Each wall is flat, endless, passes through zero and stands at right angles to its row. A trip goes straight from one point to another. List the walls that it crosses, first one first.

Walls:
(1): [  8 -11]
(2): [12 32]
(3): [ 4 16]
(4): [46 46]
(5): [-95  65]
(6): [19 31]
(7): [-54  38]
Trips:
[ 37 -43] to [ -4 -10] -> none
[-59  -6] to [-5 10] -> 3, 2, 6, 4
[-28   0] to [13 29] -> 3, 2, 6, 4
[26 56] to [ 6 79] -> none

Walls:
(1): [ 57  22 -21  12 -10  19 -10  35]
(2): [  6 -30 -41  21 -25  16 -25  33]
(3): [ 55 -53 -41 -32 -23 -38 -25  41]
(4): [ 41  55 -22 -22  48  15 -10 -11]
(5): [ -8 -24 -18 -45 -51 -21 -15 -37]
(6): [-66 -18 -60 -34  27   8  85 -36]
(7): [  3  -8   2 -61  58  -2   7 -69]
(8): [  7 -43  65  22  -9   0  -7  30]
(9): [  1  18  38   0 -14 -59 -32  -7]
(10): [ -2  24 -19 -11  19  10 -52  15]
(11): [ 39 -37 -26  11 -13  -3 -54   2]
Trips:
[ 28  19   1  57  23 -23 -29  21] to [ 66 -39  11 -22   3 -10 -22 -23] -> 7, 5, 10
[-10  26  71   7 -12  33  -1 -38] to [-45  27  -5  36  31 -41 -17 -14] -> 10, 8, 4, 6
[ 39  59 -59  46  46 -25  30  30] to [-50  51   7  17  60  32   9   7] -> 3, 2, 7, 1
[ 33 -23  19 -12   5 -37  30 -25] to [ 16  28  47  16   4 -16 -16 -40] -> 6, 4, 3, 5
[  5 -12  65  26  -8  15 -26   5] to [-18  51 -34  20  14 -24  95   7] -> 11, 6, 9, 8, 4
[-30  25 -11  -3  10 -54  14 -28] to [-15  -6  -9 -29  13   8 -57  -3] -> 10, 11, 3, 6, 2

Walls:
(1): [-75 -21  -8 -19  27 -12 -18  33 -77 -17 -13 -24  31 -61]
(2): [ 17 -28 -42  46   5 -64  -4 -10   1 -61 -18  94 -67  28]
(3): [ 17 -54 -39 -17  68  43  37 -59 -32  27  10   5 -31 -18]
(4): [-11   8  -4  32 -11   6  12   4   8  42 -10  43 -43  -1]
(5): [  4 -39  18   3   3 -83 -74 -30   4  -2 -24 -15 -35   3]
(6): [ -9  45  15   8 -24 -22 -10 -64 -21  71 -49 -26   6  36]
Trips:
[ 60  42 -11 -50  54  -7 -30  41   6  31  26 -11 -29 -10] to [  2  55  28  31 -28  47   1   9  11  34  45 -36  18  33] -> 5, 3, 6, 4
[-10   6  37  46  26   7 -11  17  -6 -11 -46   7   9 -56] to [  7 -12 -29 -62  40   7 -35 -49  19  10  -9 -53  14 -11] -> 4, 3, 6
[ 58  58 -21 -58 -18  21  14 -47   0  32 -40  26 -16 -22] to [ 15  20  -5  17  -5  39 -18  -4  22 -59 -18  23   1  -9] -> 2, 6, 3, 4
[-33  28  45 -24  28 -11 -27 -33  13   5 -16  19  20 -13] to [ 26  36  -3 -56  20   4  -7 -19 -31   3  -2 -32 -70 -50] -> 3
